Each row is a point. The last column is the point's height on a tilted bowl or saddle (a function of degree 2), plus a little noise. Count its main directions that bend up, bend down and stay straight.
(in the rows, 100 means zero)

Points (16 x 4):
131 39 93 35
151 39 102 37
150 75 124 53
72 61 60 69
72 142 131 63
133 90 86 65
66 106 65 79
23 72 5 126
98 126 132 58
104 73 149 28
73 106 111 64
136 106 54 69
113 112 55 67
152 157 121 60
101 119 138 56
77 121 55 74
Directions: 1 up, 1 down, 1 straight

Points, 16 rows:
69 85 58 140
146 90 94 148
86 89 57 139
78 112 63 135
64 115 99 113
119 105 145 175
120 113 130 161
86 104 74 128
88 124 5 144
76 145 65 107
83 135 112 122
102 47 65 114
147 105 124 179
113 111 89 128
91 63 55 135
119 174 147 143
Directions: 1 up, 1 down, 1 straight

Points:
83 145 93 37 95
70 63 109 38 112
90 125 125 120 146
119 60 125 77 115
157 49 131 51 135
55 149 102 60 125
134 87 103 144 105
103 123 107 167 179
190 145 86 80 58
89 102 142 93 151
107 108 134 108 129
5 142 90 76 166
58 73 123 93 156
108 43 121 70 130
135 107 76 95 49
71 104 134 78 147
133 89 27 82 44
72 177 100 101 169
84 96 96 94 92
116 92 132 36 124
112 139 76 60 63
Directions: 3 up, 0 down, 1 straight

Points:
118 119 115 120 124
102 85 60 102 123
117 67 70 109 130
17 61 89 144 143
112 169 126 131 140
85 173 109 118 137
81 88 132 74 131
101 85 84 99 120
69 66 76 160 150
103 77 148 88 141
72 97 80 126 126
112 134 84 61 118
22 123 98 84 132
153 120 92 186 153
91 20 34 104 172
55 166 132 107 146
126 9 99 95 168
123 109 70 123 119
128 65 140 90 145
118 122 119 123 125
71 131 82 41 131
105 134 125 99 127
75 36 156 96 153
145 92 195 87 188
Directions: 3 up, 0 down, 1 straight

Points, 40 rows:
114 65 77 48 81 70 99
81 98 131 69 110 73 107
96 113 112 54 122 50 110
65 140 114 111 130 102 85
58 137 81 109 110 71 100
113 134 91 106 100 101 94
139 135 128 98 91 99 103
99 110 86 145 130 100 120
108 85 88 134 78 158 118
115 103 111 113 122 91 100
84 89 82 99 122 77 108
105 173 79 118 81 113 107
68 119 135 145 106 134 80
66 86 116 130 127 17 179
47 112 51 64 146 83 103
100 90 68 90 105 116 99
51 99 155 114 139 125 61
80 87 134 111 72 112 87
71 56 119 77 112 91 111
103 82 121 56 38 116 95
127 122 107 103 150 76 109
76 124 156 151 75 125 97
133 60 40 98 88 83 131
63 123 84 111 103 102 90
77 85 130 172 128 114 116
57 149 57 130 48 97 93
21 60 100 131 107 42 189
150 101 103 103 99 145 105
94 136 64 41 104 87 90
136 99 119 129 108 141 102
68 30 47 128 81 133 190
109 69 58 92 59 113 118
84 80 89 55 148 128 74
134 148 41 106 73 94 102
95 86 195 6 91 68 195
92 126 64 94 37 118 92
81 83 79 82 117 91 103
107 95 117 83 127 97 88
99 104 98 67 131 84 92
107 137 99 71 146 96 87
Directions: 3 up, 1 down, 2 straight
